Each row of a before or after table is a point. One or more steps were done to the points. Then noise was added and the rows were shuffled. The steps act on columns, c1 being the first. Name the steps. A step turns or swaps two columns, mirrors them in a line or flattens them onto one, adds a multiple of one to another, or multiplies or shifts one. Angles are multiples of 10 degrees, from the lower column toward the higher: turns from -170 to 170, lines from 10 to 170 but not 90. Use the fewest steps. Two steps may share a column if one is a turn and the other turns, adds or multiplies; they go together, in the order done. Otherwise the lowest column goes first.

Before, 10 rows:
[[-63  52]
 [ 37  54]
 [-55 -36]
 [ 10 -22]
 [-39   0]
 [ 46  24]
 [ 25  31]
 [ 23  34]
 [-59  70]
 [ 18  68]]
After:
[[ 66  34]
 [-21  72]
 [-15 -30]
 [ 80  21]
 [ 56 -16]
 [ 64  32]
 [ 81  54]
 [ 55  68]
 [ -1   3]
 [-25  56]]
Steps: shift c1 by 40

Before:
[[ -7 -37  -3]
 [ -9 -22  51]
 [ 57 -72 -15]
 [  2  85 -18]
 [-11  76 -10]
 [-56 -10 -33]
 [-17  61  40]
 [-59  12  25]]
After, 8 rows:
[[-70  22   3]
 [ 18  46  -6]
 [ 25  10  19]
 [ 37   0  -6]
 [  3  62   5]
 [-59  22  12]
 [ 58 -72 -10]
 [-87   8 -15]]
Steps: mirror c1 and c2 in the line at 130 degrees; multiply c3 by 0.4

Before, 10 rows:
[[ -5 -55 -44 -66  33  -2]
 [  8  15  56 -31 -75  19]
 [-11  92  62  18 -49  -3]
 [ 63  48  20  15 -47  -6]
 [ -4 -16 -39 -24 -15  69]
 [-29 -33 -82 -55 -48  -2]
 [ 25  -8  41  33 -47 -31]
 [  0 -72 -60  -2 -12 -17]
 [-43 -23 -43 -23   9  34]
 [-17  61  78  22 -96  45]]
After (10 x 6):
[[ 15 -35  40  31   6  -8]
 [ 67   5  24  12  -1 -31]
 [  6  69 -35 -22   4  35]
 [-16  23  66  21   2 -62]
 [  2 -19 -41 -59   0  41]
 [-40  23 -44 -21  -4  32]
 [-25 -10 -84 -60   6  13]
 [-17  55  75  17  -1 -30]
 [ 12  20  58 -33   0   7]
 [  1 -33 -61   3   2  47]]
Steps: multiply c2 by 0.7; turn c2 and c6 by -70 degrees; multiply c5 by 0

Before, 8 rows:
[[ 23  -7  12 -21 -33  -9 -13  12  -7]
 [-30  41  22   9 -35  -5 -33  18 -52]
 [-47 -23  25  17 -60  31   5 -20 -11]
 [-30  31  37  49  21  15  16  17  -4]
 [-57  -4   9 -62  19 -99   5 -51  69]
 [-23  10  54 -22   3  52  -9 -14   0]
 [-37  35 -56 -55  54 -50  34 -33  40]
 [-55 -38  11  31  -2  42 -42 -15  10]]
After (8 x 9):
[[-40  51 -84 -59   7  65  65 -44  -6]
 [-53 -62 -20  30  29 -21 -29   8  39]
 [-47 -42  -4  14 -40 -28 -44  -8  11]
 [-34   2   7  46   2 -12  28  -4   7]
 [-58  17 -22 -58  11 120  17 -41  -6]
 [ 23  16 -15 -21 -13  -1 -33  16  -8]
 [-31  37  -6   8   4 -29 -50  -4 -42]
 [-23  19  26 -26   9 -40  -2 -21  34]]
Steps: turn c2 and c8 by -30 degrees; add -0.7 times c4 to c2; shift c3 by -30; turn c5 and c7 by 50 degrees; mirror c6 and c9 in the line at 70 degrees
